Each point is reached from the start by the listed moves, each made once or not at all, plus a little noise. Say if it took an odd or an even number of moves. Then give how often each move was made.

Moves:
(1): [-2 60]
(2): [-24 -20]
Start: [16 -3]
Points:
[14 56] => odd (1, 0)
[ -6 -24] => odd (0, 1)

Moves:
(1): [ 38 -10 -25  20  13   5 -26]
(2): [  5  16 -27 -15  -3  -2  18]
(3): [  2  -8   8  -2 -11  -7  10]
(4): [-14   0   2  -7  12 -32  -8]
(5): [  0  -4  16 -27  11  10  -4]
(6): [10 34  9 -1  0 10 -1]
Start: [  4  -2  -9  -7  -1   5 -16]
Points:
[ 37  -3 -51 -11  10 -33 -19] => even (1, 1, 1, 1, 0, 0)
[ 20  43 -23 -26   0  13   0] => even (0, 1, 0, 0, 0, 1)
[ 60  31 -46  -5  -4  11 -21] => even (1, 1, 1, 0, 0, 1)
[ -8 -17  18 -44  11 -25 -17] => odd (0, 0, 1, 1, 1, 0)

Moves:
(1): [ 7 -7 -7 -8 -6 -5 -8  6  0]
(2): [ -6  -2   3   2  -9 -13  19  -1   6]
(3): [12 -2 -7 18 -3 -5  4 -1  0]
(4): [-11  -1 -10  -7  22 -12   1  13  19]
(5): [ 6  9 -1  1  1  8 -3 -9 17]
(6): [  5  22 -12  16 -11   3  -1  18   9]
(7): [  1 -12  -8   2  -7  -1   9   4  -5]
(8): [ -1 -19  -1   5 -14   9  -6   9  17]
(9): [ -8  12  -5   2 -10   0  -6   0  -1]
Start: [-1  8 -3  7  3  0  0 14 -3]
Points:
[ -1 -16  -8  16 -25   3  20  18  32] => even (0, 1, 0, 0, 1, 0, 1, 1, 0)
[ 18 -24 -23  26 -35  -7  16  23  32] => even (1, 1, 1, 0, 1, 0, 1, 1, 0)
[  5  19 -36  29  -5 -33  15  50  31] => odd (1, 1, 1, 1, 0, 1, 0, 0, 0)
[ -8   5 -31  26 -14  -6  20  48  60] => even (0, 1, 0, 1, 1, 1, 1, 1, 0)

Moves:
(1): [  3  -4   2  -9   0  -6  -6  -6   2   1  -3   3 -11  -2  -5   4  14]
(2): [-11  -1   2   3 -12   3 -15 -15 -14   9   1  -3   8   5   0  -9   1]
(3): [  8  -7   4   8  -9  -1  -1   0 -10  10  -4  18  14  -9   9   5  11]
(4): [-4 -9  7 -4 -2 -4  3  0  6 10  5 -1 -9  0  9 12  4]
(5): [  0  12  -7 -12  13   5  15  -3   0   8   1  -5  -7   2  -4   4  18]
(6): [ 2  5 -4 13  8 12 -2 16 -1 -6  8  3  8 -2 -9 -6 -1]
(7): [ 4 -4  2  2  4 -3 -1 -2  6 -4 -6  4 -4 -4 -2 -3  3]
(8): [ -7   8  11  10  -5 -22   0   4  -2 -10  -6   0  -2   6  -7  13  -1]
(9): [ -1 -13 -16   8   7   0   1  -2  -7  20  -1  11   9  12 -18  -1  16]
(10): [ -2   3   1  -5   8  -3  10  -5  -7  13   9 -16  11   3  -6 -14   0]
(11): [-10   4  -2  -9  -7   1 -13  -3  14 -16   6   1  11  -5  -1  11  -2]
(12): [ -3   2  -6   1   3   0   4   4   3  10   9   0   2 -15 -13  10   3]
(13): [ -3  -7   2  10  -4   4  -4  -3  -5 -14  11   1  -8   4   2   1   4]
(14): [ 0  3  8 -1  0  1 -8 -3 -4 -1 -8  0  3 -1 -8  4 -7]
Start: [-4  6  4 12  1 -3  6  2 -5  2 -1 -6  4 -2 -2 -6 11]
Points:
[-13  11  13   0   6  -6  -6 -11   5  -6   0 -15  24  -9 -20  -9   5] => even (0, 0, 0, 0, 0, 0, 1, 0, 0, 1, 1, 0, 0, 1)
[-22   2   7  10  20 -25  20 -13 -20  39  16 -14  -6   8 -54  25  60] => odd (1, 0, 0, 1, 1, 0, 0, 1, 1, 1, 0, 1, 1, 1)
[-10 -14   0  18  13  -7   4  -2  -2  38  -3   8   5 -10 -34  16  29] => odd (0, 0, 0, 1, 0, 0, 1, 0, 1, 0, 0, 1, 0, 1)
[-20  -2   6  22  -8   8 -36 -12  -2 -28  16   3   7  -5 -18  -9  30] => even (1, 1, 0, 0, 0, 1, 1, 0, 0, 0, 1, 0, 1, 0)
[-14  14  13   8  12 -22  14   6   6  18  17   3  17 -28 -31  28  60] => even (1, 0, 1, 1, 1, 1, 1, 1, 0, 1, 1, 1, 0, 0)
[-13   1   7  37  22  -8  10   8 -12   5   3   8  -7  15 -40  16  45] => even (0, 0, 0, 1, 1, 1, 1, 1, 1, 0, 0, 0, 1, 1)
[ -6  -2  24  36  -4 -26   9  -5 -23  -1   2   1  14  -2  -7  -6  27] => odd (0, 0, 1, 0, 0, 0, 1, 1, 0, 1, 0, 0, 1, 0)

Moves:
(1): [-11 -13   5   7 -13   1   8  -1  -8   2  -5  15  -3   5  -6 -14 -11  -6
  -4  -8]
(2): [ 0  5 -5  1 -2 -7  3 -1  1  2  2  0 -2 -1 -1  4  0 -3 -3  1]
(3): [  9  15   6  -5   2   3 -10   0   4   0   2   1 -13   9   2  -6  -2   5
  12  -4]
(4): [ -7   3  -1 -14  -3  -5   3 -13  -7   1   4  -4  -7  -3 -16   3   0   1
   5 -11]
(5): [ 3  0  2 -2  2  6 -1  5 -1 -8 -7 -5 -1  2 -4 -7  7 -1 -3 -7]
(6): [ -2  -2 -11  -3   5   5  -9  -5  -8   1  -1  -3  -4   8  -7  -4  -1  -6
  -2  -1]
(7): [ -4  -1  -3  -1   6   1  -4  10 -10  12  11   1  -2  11  12 -10  -3   6
 -11   0]
(8): [ -5   3  -1   3 -12  -1   2   0  -6  -3   3  -8 -11  -8   6 -12  -4   2
   1   4]
(9): [  9  -9 -12  10   1   7 -10 -20  13  -1   1  -4  -9  -2  10  -3   3  -1
  -4   2]
(10): [-5 -2  5 12 -1  5  3  1 -5 -6 -5 -7 -3  0  8  0  4  1 -3 -7]
(11): [  4  14   8   0  -9   7   1   3  -7   3   0 -10  20   0  12   7 -10   0
  -6  -6]
(12): [-7 -2 -5  0 -1 -4  7  2 11 -3  2 -2  3 -5  5 -1 -4  0 -3 -4]
(13): [ -3  -6  -3   1  -1   0   3   1  -4  -6   5   0   2  -1   8   0  10  10
   9 -12]
(14): [  2  -2   1   3  -8 -10   0  -5  -2  -3   5   2  -1  11 -11  10  -8   4
  -9   2]
(15): [  7  -5   7   3   9  -7   6  -2  -4  -4   1  -8  -8  -7   7  -7 -11 -17
   1  -2]
(16): [  0   6  -6   0  -4   8   3 -12   1  -4  11  -6   0   1   1   3  -5  -2
  -1   2]
(17): [  6   9   2  10   2   1   9  -3  -4  11 -12  -5   2  -3  -5 -11   1   1
   3  15]
(18): [ 3 -9  3  7 -3 -1  0  4  1  4  8 -1  2 12  1  1  1 -4 -1  7]
(19): [ -3  -3  -9   2   3   4 -10   8  22  -4   4   4   3 -10 -11  -3  -6   4
  -9  -1]
(20): [-4  2 -3 11 -1 -2  0 -6  3 -8 -4  0  5  7 -4  3 14 -6 -2  4]
Start: [-1  3 -9 -3 -2 -2 -6 -7 -2 -1 -3 -3 -1 -5 -3  7 -4 -2 -3  4]
Points:
[-13  17  -6  -3 -42   3 -13 -12 -15   8  38  -9 -13  22 -13 -14 -53   7
 -27 -12] => even (1, 0, 1, 1, 0, 0, 1, 1, 0, 0, 1, 0, 0, 1, 0, 1, 0, 1, 1, 0)
[-23 -28 -38  15 -42  -4   0 -43  19 -18  36  -8 -21  -7 -16 -10 -28   6
 -22 -16] => even (1, 0, 0, 1, 0, 0, 0, 1, 1, 0, 0, 1, 1, 1, 0, 1, 0, 1, 1, 0)
[ 17  23 -27   2 -15  -6  -4 -60  -2  -2  16 -21 -29   7 -15   8  -6  14
   8  -1] => even (0, 1, 1, 1, 0, 0, 0, 0, 1, 0, 0, 0, 1, 1, 0, 1, 1, 0, 0, 0)
[-12  11  -7  21 -23   5   3 -23  -4 -22  18 -44   0 -15   3   2 -22 -23
 -19  -6] => odd (0, 0, 0, 1, 0, 0, 0, 1, 0, 1, 1, 0, 0, 0, 1, 1, 0, 1, 1, 1)

Moves:
(1): [  7   2   2   2  -7  -6 -10   6   2  -4   5   3  -4  10  -4  12  -4  -6
  -3   1  -1   2  10   1   3   5]
(2): [ -3  -5   1  -1   2  -1  -7 -11   0  -5  -5   9  10   7   5   5 -10  -3
   0   7   8   0  -7  -9   1   0]
(3): [  0   9 -11   9   3   1  -1   4   1  -3   9   9   3  14  -3  -3  -2   9
   1   0  11   5  -2   6  -5  11]
(4): [ -3   2  -3  -3   3   3 -10  -2  11  -4  -6   0   5   2   6   3  -4  -1
   4  -2   0   2   6   3  -2  -5]
(5): [ -1  -7  -6   6  -4  -5  -6 -10   4  -1   2   0  -8  -1  -2  11   3   1
   3   0  -1 -10  -1   4   0  -5]
(6): [  1  -2  -3  -2  -3  -1   4   0   4   3  -5 -13   9   4  -5   2  -3 -10
   0   2   4  -7  -3   1   3   2]
(7): [ -2  -2  -4  -2  -6  11   8   6   2   4  -3   9  -1   2 -10  -2 -12   2
  -2  -1  -2  -1  -7   3  -6   7]
(8): [  2   4  -4  20  -3   6  -1  -4  -7   0  -7 -11  -1   6  -3   5  -4  -9
  -1  -1 -10   9  16   7   4  -2]
(9): [-2 -4  0 -2  0  5 -3  0 -8  0  1 -5 11  0 -1  1 -5 -6 -7 -5  2  0 -3  5
  4  6]
(10): [ 22  -7  -6 -11  -9  -2  10  -2  -2   9   3  13   1  12  -8   5   2  -4
   9   1  10  14  -9  -3   8  -1]
(11): [ -8   2   1 -11  -4  -4   3  -3  -5  -2   0  -8   0  -3  -6  13 -12  -2
   2 -10   2   9  -1  -4  -4   6]
(12): [ -6   5   2   5  -3  -6  -5   9 -14   1 -14  -8  -3   2   6   9   4   4
  -6  -4  -2   4   8   7  -5 -12]
(13): [  4  -3   3  -1   4  -4   5   0 -10  -1   5   2   0  -8  -1   0   1  -1
  -4   3  -6  -6  -4  -1   8  -5]
(14): [  6  -6  -2  -4  -1  -1  -7   0  -2  -3  -1  -5   3 -11   0 -18  -2  -6
  -2   5   9  -8   7  -5  -3  -8]
(15): [ -2  -1   3  -1  -5  -1   7  -1  -8   5  -5   9   4  -5   0  -4  -1   4
   1  -3  -4 -10  -2  -1  -7  -8]
(16): [  2   0   2   4   3   2  -6   2   3  -6   0  -4  -6   5   3  -2  -1  -7
   3  -3  -1 -10  -5   9 -13  -2]
(17): [ -3  -3   8   6   1  -1   9   0  10  -6 -12   0  -2   1  -6  -5  -4   3
   4   1  -4   8   5  14 -14  10]
(18): [  1  11   5   0   8  -8   4  -6  11 -13 -11  14  10 -15   6  -3  -3  -2
  -2   7  21   1   3   7  -9   6]
(19): [  3  -4   3  -3  -2  -3 -11  -3  -2   0  -5   4  -6  -4   1  -7   2   0
   4   6   2  -5   5  -4   5  -1]
(20): [  8   3   6  -7   6   4   6   3  11  10   4   6  -1   7   0   7   8  -3
   4  11   1 -12  19  -2 -17  12]
(21): [ -7   1  -4   7   7  -1   6   4   0  -2   7  12  -4  -2   1  -1  10  -6
   1  -3 -10   5   4   4   0   0]
(22): [ -6  -5   6   5  -8   1   1   0   0   5   4  -5  -2 -11  -2  -8  -3  -7
   3   4   1  -5  -6   7  -8   0]
(23): [-5  2 -6 12 11 -2 -3 -8  0  9  9 -5 -5  4  3  1 -2 -1 -7  3  3 -4  1  0
  3  3]
(24): [ -1   4   3   4   0  -2  -4  -9   1  -4  10  -1  -8  -2  -4   5  -1  -3
  -1   4  15  -9   3   0   3 -19]
Start: [ -2  -1  -1   4   4  -6   9  -9  -6  -3   7   8  -9  -4  -4  -1   8   1
  -1 -13  -2  -1   5  -1   2  -1]
Points:
[ 17  -9  -9  11  21 -22  -6 -33   2 -14   4  46  -5  -7   7 -20   3 -28
   6  11  43  -9   2  -2  -6  -6] => even (0, 1, 0, 0, 0, 0, 0, 0, 0, 1, 0, 0, 0, 1, 0, 1, 0, 1, 1, 0, 1, 0, 1, 0)
[ -3   2  -9  51  19   4 -14 -19  -9   2  38   4 -25   1 -10 -20   7 -38
  -3   9  22 -34  44  27 -24  -3] => odd (0, 0, 1, 0, 0, 0, 0, 1, 1, 0, 0, 0, 0, 1, 0, 1, 0, 0, 1, 1, 1, 1, 1, 1)
[ 17 -21  -4   6   4   1  21  -2   7  12  22  33  -7   2 -26  -5  -9 -36
  -3   7   2  -7  29  27 -21  22] => even (1, 0, 0, 1, 0, 0, 1, 0, 1, 1, 0, 0, 1, 1, 0, 0, 1, 0, 0, 1, 1, 1, 1, 0)
[ -4  25  -2  21   0  -8  -2 -17  20 -31 -31  11  11  19 -22  29 -41 -26
  -4   7  51   3  60  30 -48  10] => even (1, 1, 1, 1, 0, 1, 1, 1, 0, 0, 1, 1, 0, 1, 0, 0, 1, 1, 0, 1, 0, 0, 0, 1)
[-11 -12   5  28  -4  -4  15  -3  12  -5  -1  -1 -31 -10 -24  -3   6 -31
   4   3   8 -47  29  42 -58 -17] => odd (0, 0, 0, 0, 1, 1, 1, 0, 0, 0, 0, 1, 0, 1, 0, 1, 1, 0, 0, 1, 1, 1, 0, 1)
[-33  -4   2  59   8  -7   6 -28 -20  -3  -6 -19  -4   6 -11  14 -11 -36
 -17  -4   6  -1  24  38  -7 -14] => even (0, 1, 0, 0, 0, 1, 0, 1, 1, 0, 0, 1, 0, 0, 0, 0, 1, 0, 0, 0, 1, 1, 1, 1)
[ -6   1 -13  51   4 -22  19 -29  11  -3 -24   6  -7  -2  -7  17   2 -33
   7  -3  11  16  29  52 -18  -6] => odd (0, 0, 0, 1, 1, 1, 0, 1, 0, 1, 0, 1, 0, 0, 0, 0, 1, 1, 0, 0, 1, 1, 1, 0)
[-19 -18  17  -2 -17 -20  -4 -12 -26 -15 -27 -12  23 -16 -13   9 -36 -30
 -11 -14   7 -13  15  20 -21 -12] => even (1, 1, 0, 1, 0, 1, 0, 0, 1, 0, 1, 1, 1, 1, 1, 0, 1, 0, 0, 0, 0, 1, 0, 0)
[-15  -8  -7  11 -10  -8  17   0 -11   6   0  14 -13  13 -26  27 -24 -24
  -4 -27  -1  33  13  38 -19  16] => odd (1, 0, 0, 1, 0, 0, 1, 0, 1, 1, 1, 1, 0, 0, 0, 0, 1, 0, 0, 0, 1, 1, 1, 0)

Moves:
(1): [ 5  3 -7 -7 -7 -3  0  7 -2  3  7  2  1  0 -7 -8  3 -3  8  9  1  4 -2  0
  3 -9]
(2): [  3   4  -9  -1   6  -2  -7   4   5   4  -1   1   2   5   8 -10 -10  -6
   1   6   1   0   0   4  -3   9]
(3): [  4   9  -9   3   0   7   3  -1 -10   3  -4  -1   5  -3   2  -3   3  -4
  -3  -3  -6   2  -4  -3   7   7]
(4): [ -1   3   7   7  -9   3 -13   0  -9 -11  -7  -1  -7   7   9   1  -1   5
   8  -1  -2   3   5  -3   1  10]
(5): [  2   0  -4  -2  12   5   1   4  -1  -1   4   9   4  -7   5  -2   3  -1
   7  -5  14  -1  -3 -10   0   5]
(6): [-3  2 -2 -1  2  7  3 11  4 -1 -2  2 -6 -5 -1  5  3  3 -8  0  6  5 -4  5
 -6 -2]
(7): [ -4  -4  -3   1   2 -13 -10   0   0  -1   3   1   9  -3 -13  -1   8   0
  -7   4  -6   6 -10  -8   1   4]
(8): [ -1   0  -2  11   1   9  -3  11  -8  -5  -3  -3   1 -16  -3   2  17  -7
  15  10   6   9   6   2   6   2]
(9): [-2  0 -3  4  5  9 -1 -8  1 -8 -3 -7 -4  2 15 -7 -3 -1 -2 -4 -6 -6 -4 -4
 10 -3]
(10): [-6 13  4 15 -1  6  4  3 -1 -6 -1  1 10  0 -2  2 -8 -5 -2 13 -9 -4 15  4
  7  0]
(11): [-11  -2   1  -4   5  -6  -7  -2  -5 -12  -9  -6   4 -10   1   7  -3  10
  -4   1   5  -3  -1  -1   0  -5]
(12): [ -7  -9  -5  -7   7   3   2   1   4  -5  -5  -1 -10   0   7   8   7  -8
   4 -11  -5  -4   3   0  -2  -4]
(13): [  4   5   0 -12   2   4   1  -6  -1  -8  -8   0  -6  -1 -10  -9   2   4
 -16  -1   9  -5   8   0 -11 -10]
(14): [  2   2 -11  12  15   5   8   8  15   5 -10  -5   6  -3  -9 -12  -3   2
  -2   1 -12   3  -3   1 -10   3]
(15): [  0   1   1   7   5   1  -1   2   1   1  -7  -5  14  11   0 -10  -3   0
   1  -4  12 -19  -3  -3   3   1]
(16): [ -4 -11   3   4  -7   1 -11  -9   1   0   0   9  11 -11  12   1  -4   9
   6   4  -8   5   0  -1  -4 -12]
(17): [ -1   2   4   1  -7   5  -2  -8   1 -12   1 -12  -3  -3  -6   1  -3  -9
  14  -2  -4   2  -5   5  -1   8]
(18): [ -1  -3  -6   8  -6   2  12  -1   3  -2   1   8   1  -7   1  -5  -3   7
 -10  -4  -1   4   0   5  -1   7]
(19): [ 10  -4 -14  -8  10   5  -2  -5   7   8   7  11   8   0   2   6  -2   4
   6 -10   8  -1  -2  10  -8  -3]
(20): [ -2  -8   7 -10  -3   2   1  -4 -12   2   0  10  -8   8  -5 -10   6   8
  -9   7   3   6  -2 -10 -15   7]
(21): [  2   4  -8   3  -7   8  -1  -8  -4   4 -12  11 -12   6  -7   9   2  -1
  -2  -7  -8   5   4  -4  15  -8]
(22): [  7   2  11  11  17  -5  16   1  -8  -6   3   6  -3  -2   1   3  11 -14
   0   8 -11  -5  -4  -9  -4  12]
(23): [  1  -9   2  -8 -10   0   2  -2  11  -1  -5   1  -4   4   3   8   9   7
   2   1  -1  -9   4   2  -1  -4]
(24): [-1 -9  0 -3 -3  6 -9 -1  1 17  4  7 -5 -2 -7  0  3  7  5 -7 -1 -2 -3  3
 -1 -9]
Start: [ -7  -2   4  -2  -5   5   3   3  -4  -6 -19   0  19   0  -4   2   3   2
  -9  -6   0   1   4  -1  -7   4]
Points:
[ 15  26 -12  -1  28  32  10  17 -30 -16 -27  35  34  13  -2 -34  10  -6
 -15  14  26 -12   8 -16 -31  35] => even (1, 1, 1, 1, 1, 1, 0, 0, 0, 1, 0, 0, 1, 0, 1, 0, 0, 0, 1, 1, 0, 1, 0, 0)
[ -4   4 -22  20 -17  51  -5  -7   2 -33 -26  18  48 -10  27 -11  -4  15
  18  -9   3 -12   1   7   3  11] => odd (1, 0, 1, 1, 1, 1, 0, 0, 1, 1, 0, 0, 0, 0, 1, 1, 1, 1, 1, 0, 0, 0, 1, 0)
[-35  -6 -15  11  15  25   7   4  -7 -30 -60  14  50 -24 -18 -26   5  27
 -59   2 -13  -3   3 -15 -37   3] => even (0, 0, 1, 0, 0, 1, 1, 0, 0, 1, 1, 1, 1, 1, 1, 1, 0, 1, 0, 1, 0, 0, 0, 0)
[ -3   4 -11  14  18  35 -20   2  -5 -22 -55  19  20 -14 -15 -22   3   6
  11  -2   5  -7  -9 -14 -22  -3] => even (1, 1, 0, 1, 1, 1, 0, 0, 0, 0, 1, 0, 1, 1, 1, 1, 1, 0, 0, 0, 1, 1, 0, 1)
[ -8 -16 -50 -26  12  33 -43 -31  -7 -12 -33  23  23 -26  -4  -5   9   3
   9 -31  -6   3 -14 -10   0 -25] => even (1, 1, 1, 0, 1, 0, 1, 0, 1, 0, 1, 1, 1, 0, 0, 1, 1, 0, 1, 0, 1, 0, 0, 1)

Moves:
(1): [ 12   1   1  -8   2  -2  -3   4 -15 -17  16 -10   2  -2   1 -13  -1  -5
   2  12  10  -6   8   2  -3]
(2): [-12   7  12   4  -5  -7 -14  -2  11   5 -10  -3  11 -11   2  -3  10  -9
   4   7   5  -2   5   1   4]
(3): [  0   4   1   5  -9  11  -6   3  -5  -7  -3  -4  -6   4   4   4  -2  -8
 -13   1   4  -2   1   5   1]
(4): [-14  -2   4  -7   2   0   1  -1  -9  -7   4   5   1  13   2  -7  -9  10
   3   8  -8  -4  -5  -6   0]
(5): [  7   2  22  -2  -7   0  -3 -14   8   3  17  -8  -3  -5  -3  -2  -1   2
   5   2  -4   6  -5  -4   2]
(6): [-5 -5 -4 -4 -6  1 -2 -1  3  1 -6  0 16 -3 -3  5 -3 -8  2 -3 12  2  4  1
 -5]
(7): [ -6   5  -5   3   0  -4   4  -8   1   2   4  -3   3   4 -10   2   5   9
  -9   4   0   1   8  15  13]
(8): [ -4  -7   1   3   0   3   0   0   7   1   1   0  -2  -2   6   5  -4   4
 -10  -1   8  -2   1 -12  -6]
(9): [ -9  -4  -6  -7  10  11  -8  14  -2  12   9   5  -2 -14  -4  -4  -2  -3
 -11  -3  -1  -4   9   9  -6]
(10): [ -2  10  -4   1  -5   7 -15   7 -12   1  -1  10  -4   0  -2  -1   3  -1
   7   6  -3 -18 -10   5  15]
(11): [  8  -9   1  -5   3   2  10  -3  -8   8 -20   2   4   5  -2  -3  -6  -8
   3   4  -6  -8   0   1  -3]
(12): [ -5  -5   6 -11   5  -3   7   2   0   7   4  -5  -5   5  -5  -7 -13  -3
   4  -4   1   4   2   3   2]
(13): [ -9   4   5   1   4   1   7 -10   4  -8  -8   5  -6  -2  -7  -6   0  -8
   1  -8  -3  -1  -2   0   7]
(14): [  3   2   0   2 -12  -5   0   5   0   2   0  10   8  -2   2  -1  -6  -5
   2  -2  13  -5   8   2  -6]
(15): [  0   6  -3  -8   0 -10  -4   0  -6  -2  -7  -2   8  -3  -4   8  10   6
 -11  -4  -6   2 -14  -3 -11]
(16): [  5   0   0  -3   0   5  -6  -1   2   3  -2  -2  -4 -17   0   4  -1   2
   6  12  -2   3   5  -5  -2]
(17): [ -1  -1   0  -8 -18  -7   9   6   0  11   7 -17   8  -1 -11   5   6   3
   0  -8 -14  -5   6   6  -6]
(18): [  3   2  -6 -11   8   7  -2  -4   2   0   5   1   1  13  12  -9  -2  15
  -4   0  -2  -4  -5   5   0]
(19): [ 11   6  14  -8  -1 -10   4   2  -1 -10  11   5   8   3  14   9 -10  -9
   5   0   1   1   5  -5  -1]
(20): [14  5  8  7 -1 10 -9 11 10  5 11  1  6  3  4  7  4 22  0 -9 -1  3  6  0
  9]
(21): [ -5  -9   2  -4  11   6 -15  -5  -4  11   8 -10   8 -22  11  -2 -13  -7
  -2 -11  -6  -5 -10  12  12]
(22): [ -1  12   0   5   5  -6  12  -4  13   3  -4 -12   3   5  -2  -1  -8  -6
   3  10  -7   5   3  -6   7]
(23): [  5  -3   0   0 -15   8  10   7  -9  -2   4  -2   5  13   3   0   3   0
  -6  -2  -1   4  10 -12   7]
(24): [-12  -1  -1   0   4  -5  -6  22  20  -6  -4  11  -1   9   3   0  -6  -5
 -12   1  -3   6   3   3  13]
Start: [ 8 -8 -7  4  2 -2  3  8  5  2  5  1 -2 -3  0  0  8  9  1 -8  3 -3 10 -6
 -4]
Points:
[ -2 -19   1 -29   7   2   0  -5  15  37 -23 -32  41 -20  19  -4 -21  -4
  -9  -2   1  -3  12 -20   1] => odd (0, 1, 0, 0, 0, 1, 0, 1, 0, 0, 1, 1, 0, 0, 1, 1, 0, 1, 0, 0, 1, 1, 1, 0)
[  7   2  32   0 -28  12 -19   8   7  32  10  -6  52  -5  13  -8 -17  -2
  20   0  -1 -26  16 -11  38] => odd (0, 1, 0, 1, 1, 1, 0, 0, 0, 1, 1, 0, 0, 1, 0, 0, 0, 0, 0, 1, 1, 1, 1, 0)
[ 17   0  24 -25   9 -10  33  -1   8 -12   4 -18  19  24  21 -28 -24 -19
   4   8  10 -10  38 -27  12] => even (1, 1, 0, 0, 0, 0, 0, 1, 0, 0, 1, 1, 1, 0, 0, 0, 0, 1, 1, 0, 0, 1, 1, 0)
[ 20   4  41 -29 -12  14  -5  -3  11 -21  60  -4  15  10  18 -10 -36  26
  -3   3  34  -6  40  -4   9] => even (1, 0, 1, 1, 1, 1, 1, 1, 0, 0, 0, 1, 1, 1, 0, 1, 0, 1, 1, 1, 0, 0, 0, 0)
[  4  -1   1 -17 -17  26 -35  40   1  34  29 -30  37 -20  18   7  22  28
 -42 -38 -17 -16  20  17   8] => odd (0, 1, 1, 0, 0, 0, 0, 0, 1, 0, 0, 0, 0, 0, 1, 0, 1, 1, 0, 1, 1, 0, 1, 0)
[-10 -27  -1 -12  19  17  -8  44  27  35  -6  -5  -2 -30  13  -5 -53 -28
 -29  -2   5 -10  32   5   8] => even (0, 0, 1, 0, 0, 0, 0, 1, 1, 0, 1, 1, 0, 1, 0, 1, 0, 0, 0, 0, 1, 1, 0, 1)
[-23  22  37 -36 -25   5 -22   8   3  17  44   2   7 -11  -7 -15 -15   5
   3   7  -9 -31  31  25  21] => even (0, 1, 1, 1, 1, 0, 1, 0, 1, 1, 0, 1, 1, 1, 0, 1, 1, 1, 1, 0, 0, 0, 0, 0)
[ -7   3   4  -2 -25   3 -30  15 -16   6 -30  17  13 -15  10   5   6   1
  -8  24  10 -39   1 -18 -13] => odd (0, 1, 1, 1, 0, 0, 0, 1, 0, 1, 1, 0, 0, 1, 1, 1, 0, 0, 0, 0, 0, 0, 0, 0)
